Each row is a point. Each copy is the shape, with its points in the same order, stretched, turned, moved and blurred by noise. Some copies are also mirrored. Which?

Shape (8 x 3)
[[ 39  40   3]
 [-19 -15   6]
 [-29   1  14]
 [ -2 -21 -25]
 [ -1 -58 -12]
 [ 15  58  -8]
 [ 24  41  15]
 [ 36   7 -12]]
Copy 1 (8 x 3)
[[-44  11  13]
 [ 12  -4  -8]
 [ 13  14 -10]
 [ 14 -11  22]
 [ 19 -44  15]
 [-35  42  12]
 [-42  19  -4]
 [-29 -10  25]]
Copy 1 is: only turned
Copy 2 (8 x 3)
[[ 37 -12 -27]
 [-17  13  17]
 [-11  30   6]
 [-20 -28  16]
 [-25 -45  36]
 [ 16  13 -40]
 [ 41  12 -20]
 [ 19 -30  -4]]
Copy 2 is: only turned
Copy 3 (8 x 3)
[[ 69  10  16]
 [-38  -8  -3]
 [-25 -28  -9]
 [-34  33  -9]
 [-77  44  12]
 [ 74  -9 -16]
 [ 62 -11  12]
 [ 28  34  17]]
Copy 3 is: mirrored

Shape (10 x 4)
[[-21  28   0  24]
 [ 16 -65   0  51]
 [-24  22  37  52]
 [ 29 -14  -1 -23]
 [ 16  28  28 -22]
 [ -8  27  -5 -13]
 [ 17  26 -12  -9]
 [ -4  27  -4  46]
 [-15 -19  -9  -6]
 [-12 -45  -5  33]]
Copy 1 (10 x 4)
[[-34   6 -22  17]
 [-81 -24  24 -71]
 [-64 -11 -49 -26]
 [ 29  14  17  -5]
 [ 36  21 -23  13]
 [ 23  12  -9  34]
 [ 25  28  -3  30]
 [-49  19 -21   8]
 [ -7  -8  13   6]
 [-67 -28  13 -40]]
Copy 1 is: only turned
Copy 2 (10 x 4)
[[ 35  16  -3 -38]
 [-20 -37 -68  -5]
 [  8  -6  -7 -60]
 [-14   3   6  27]
 [-11  -1  38  -3]
 [ 27  22   9   0]
 [ 32  -4  18  21]
 [ 48 -14 -10 -33]
 [ -3  27 -25   4]
 [-15   5 -53  -6]]
Copy 2 is: mirrored

Shape (9 x 6)
[[-11  -5 -10  22 -63  -6]
 [-42 -10 -12  31 -22  -8]
 [  8   5 -11  48 -24 -15]
 [ 29   1  14  -7  35  51]
 [  7 -17  -3 -44  30  30]
 [-16  33  15  12 -24  -6]
 [ -3  27  -9  15 -28  -1]
 [-10 -35  26  36 -34 -10]
 [ 28   5   7 -31  36   4]]
Copy 1 (9 x 6)
[[-26  -2  29   9  77 -15]
 [ -1 -41   1   3  27   3]
 [-41 -23  28 -10  35 -21]
 [ 16   0  16 -62 -21  26]
 [ 37  13  16 -11 -30  20]
 [-31   1 -17   4  34  -9]
 [-36   8   6  13  29   1]
 [  0 -43   8 -45  49 -29]
 [ 14  17  14 -16 -43  -1]]
Copy 1 is: mirrored
Copy 2 (9 x 6)
[[ 14  -9 -44 -35 -44  14]
 [-17  11 -50 -13 -37 -17]
 [ 30 -28 -25 -31 -37 -25]
 [-21   4  37 -25  46   0]
 [-44  43  31  13  26   6]
 [ -1 -29 -27  -3  15   5]
 [ -4 -34 -14 -12 -13  -2]
 [ 31  23 -58 -47 -22   7]
 [-12  11  40  19  34  -6]]
Copy 2 is: mirrored
Copy 3 (9 x 6)
[[-54  37  38  86 -24  19]
 [-52  21  18  65  -1  33]
 [-22  15  10  93  17  -7]
 [ 31  26  34 -51   3 -26]
 [ 20  17   2 -57 -29  19]
 [-61  11  10  29   2 -29]
 [-49  37   2  44  -2 -17]
 [-10 -16  70  75 -11  14]
 [ 28 -11 -20 -35  -6 -20]]
Copy 3 is: only turned
Copy 4 (9 x 6)
[[ 31  42 -36  19   1 -10]
 [ 11  11 -45  31  -3 -37]
 [ 44   4 -15   4  13 -18]
 [  9 -15  16   0 -54  23]
 [-22   2  12 -10 -40  12]
 [ 23   0 -40   2   2  12]
 [ 28   0 -39 -10  -3   2]
 [ 17  32 -13  58  12 -31]
 [-14 -17  24 -31 -15  24]]
Copy 4 is: only turned
